Every row gives one point. Two turns around zero, p and q, are shown by what they do to some points. Write where each new point lands after one turn and then the other. Backwards means that the second turn is done in reverse. Each puzzle has new turns, and all numbers are rounded.

Turn p:
[21 19 26] => [22  0 31]
[28 11 -9] => [  9 -28  11]
[-34  -2 -35] => [ -7   3 -48]
[-15 -28  18] => [-25  26   6]
Turn q:
[-20  -5  -5] => [-11  11  15]
[ 31 -40  24] => [ 30 -44  18]
[-22   8  31] => [23 28 14]
[ 10  17 -18] => [-13   0 -23]
[-15  40 -32] => [-33  30 -29]
[ 16 -20   0] => [  4 -25   6]
Where do these land?
q, then p: [  3 -21  -7] => [-15  15   7]
p, then q: [-23  25  37] => [ 20   4 -46]
q, then p backwards: [-21  28 -19] => [-31 -24   6]
q, then p: [ 23 -39  14] => [-36   3  30]
q, then p: [ 18   6 -25] => [-17   1 -26]

Turn p:
[ -6 -16 -21 -19] => [  0  21 -14  22]
[-16  35  -1 -26] => [ 15  13 -30 -29]
[-14 -25 -24  15] => [ 3 24 22 24]
[53  8  3 16] => [ 14 -52   3  15]
[-17  -3  44  14] => [-33  -5  19 -31]
Turn q:
[ -1 -13 -10  12] => [ 13   0 -11 -12]
[ 29  -6 -10  17] => [  8  31 -13 -11]
[14  2 56 -8] => [12 17 38 39]
[-21  -1 -10  28] => [ 15 -16 -29   3]
[ 29 -22   7 -36] => [ -4  20  42 -22]
[-26  42 -23 -35] => [-56 -32  -3   1]
[-25  -2 -10  21] => [ 12 -21 -24   1]
Where do these land?
q, then p: [-33   4  28   1] => [-18 -13  33  18]
q, then p: [ 14   7 -44  -1] => [ 14  34 -29  -1]
q, then p: [48 12 13 40] => [ 57 -18   3 -24]
p, then q: [-16 -21   7  -5] => [ -6 -19  -9  17]
p, then q: [-14  -2  -4 -34] => [-25  -9 -24  -8]

Turn p:
[-58  14  23   9   9   6] => [ 16  50   7 -37   3  10]
[ 43 -34 -15  35  -8   1] => [-23 -28   6  35 -44   7]
[ 39 -24  16 -22 -26  10] => [-23 -25  34  29  15 -16]
[ 18 -37   7  12   8 -16] => [-14   4   5  39 -12  17]
[  7   8 -11   8 -20 -11] => [ -2  -5  -9   3 -13 -23]
[-46   8   6 -24  17 -18] => [  8  40 -20 -17  32   8]
[ 27 -18 -16  -6 -22   5] => [-28 -26   4  15  -4 -13]
[-25  14 -10 -13  19  19] => [  5   2  -9 -34  16  17]
[-5 70  1  1 23  6] => [ 61 -12 -15 -35   8  -7]
Turn q:
[ 34  26   8  27  22 -16] => [ -5  19   0 -33   9 -43]
[-34 -46   8 -10 -19  17] => [ 17 -40 -14  31   1  33]
[-38  22  10  33 -22  27] => [ -6  -1 -11  57  -8 -29]
[ -7  11 -18  -8  24 -29] => [-37   6   6 -19  11   8]
[-21  -3   6 -27  16   7] => [-3  0 12 13 24 24]
[ 28  25  17   5 -18 -18] => [  7   5  27 -17 -19 -31]
[ 38 -36 -31 -20  -3  12] => [ 28  10 -21 -33 -18  39]
Where do these land?
p, then q: [ 13 -13  -2 -10   0 -14] => [-11  -5 -19   2   4 -10]
p, then q backwards: [  8  12  46 -33 -30  23] => [  5  30  55 -17  17 -18]
q, then p: [-31  17  20  30   5  29] => [ 18  13 -29  15 -41  11]
p, then q: [-10 -30 -14 -29  28 -44] => [-33  37 -44  14  10 -10]
q, then p: [ 35  30 -11 -11  15   2] => [ 33  -5  -3 -10  29 -23]
q, then p: [-12 -37 -27 -22  13  -7] => [-26 -18  12 -34   7  24]
p, then q: [  4  -5  -6  43 -39 -36] => [-29 -20  12   3 -52 -26]
p, then q: [-11 -13   2  27  16  27] => [29  6 13 29 -9  7]
q, then p backwards: [ 3 39 -8  5 -9 19] => [-13 -12  21  16 -19 -27]

Turn p:
[ 40 -30  -7 -45 -30 -12  12   6] => [ -3  -4   2 -10  39 -32 -30  47]
[-29  45   8 -36  39  -4 -22  17] => [ 23   4  55   6 -22  -6 -19 -45]
[23 10  3 24 24 -9 42 13] => [-19  52 -15  -6   3 -13  11 -12]
[-36 -24 -21  23  -2  13 -12 -36] => [  9 -44 -27  10   3  13  34 -15]
[-33 -18  13 -25   5  -1  22  17] => [  5 -11  23 -40   3 -20  16  -7]
[ -6  44 -14  15  -5   2 -18   3] => [15 15 15 30 -9 32  2 -8]
[ 11   3   6  -1 -26 -27 -29 -21] => [ -1 -17  -8   5  16  31 -34   7]
[-16 -20  23  14 -16 -19  34  26] => [-23  13   4 -50  10   8  21   9]
[ 24  13 -13  26  38  24 -19  15] => [-21  18  -2  44 -34 -12   6 -11]
[ 22 -25   1   6 -27  31 -10 -40] => [ 14 -27 -47  11  -7  -2  -6  34]
Turn q:
[-10 -17  46   1   7 -23  -4  -9] => [ 28  23  20  23 -22   9   9  18]
[ 14   3   5   2  49 -24   9   9] => [-2 43 -5 -7 10 36  5  1]
[ 16  26 -11 -27 -32  18  27  13] => [ -9 -39  -8 -19  -5   1  28 -34]
[  7   3  -4 -25 -22 -24 -44  -2] => [  4  15  29  -8  10 -45  19  -7]
[-39   8  24  -9 -11  34  -2  14] => [ -2 -28  26  30 -19   5 -21 -23]
[  5  24 -23  34 -29 -27  13   0] => [-41  -6 -19 -17 -18 -15  20  26]
[  1  24 -16  -9  49  -4  11 -28] => [  2  33 -14 -38  -7  22 -27 -16]
[  2 -15 -10 -12  -2   8 -12  18] => [  0  -3   2  13  24  -9   2 -12]
[-12 -74 -20  39 -23 -20  15   9] => [  4  -2 -52  54  14 -24   7  47]
[ 18  20   8   6  14  63 -13 -23] => [ 15 -37  23 -34  14  22 -41  -1]
Where do these land?
p, then q: [ 14 -16 -12 -17 -42  34 -16 -33] => [-16  -1 -16  19  60   3  21  15]
q, then p: [ 18   3  22  -6 -57  25   5 -24] => [-33 -10 -14 -33  27 -26 -13  35]
p, then q: [  0 -29   6   6   8  -7   8  30] => [ -1  13  -2  25 -27  -3   1 -21]
q, then p backwards: [-11  36 -37 -29   3 -15  15  19] => [ -9 -12  15  31  47 -24  16   1]
p, then q: [ 10 -27  27  31   4  16  33 -14] => [-22  -1 -34  -8  -3 -28   9 -39]
p, then q: [-34  17 -32 -10  25 -23  -7  -2] => [ 37   9  -4 -16 -19  23 -18  29]
p, then q: [ 16  -9   0  12 -58   6 -21 -33] => [-20 -20  -9  19  63   5 -13  -7]
p, then q: [ 16  42 -51 -13  26  -9  -6  19] => [-15  12  23 -20 -28  34 -10  51]
p, then q: [-14  -9  41  31  13 -14  -4  16] => [ 14 -23   1   8 -26 -28 -15 -32]
p, then q: [  8 -17  25 -11  37 -20   1  -3] => [ 12  27   7  -4 -18 -39  -9  -6]
q, then p: [-24   9  11   4  40  10  -9  26] => [ 15 -11  -8   9 -45  23   4 -12]
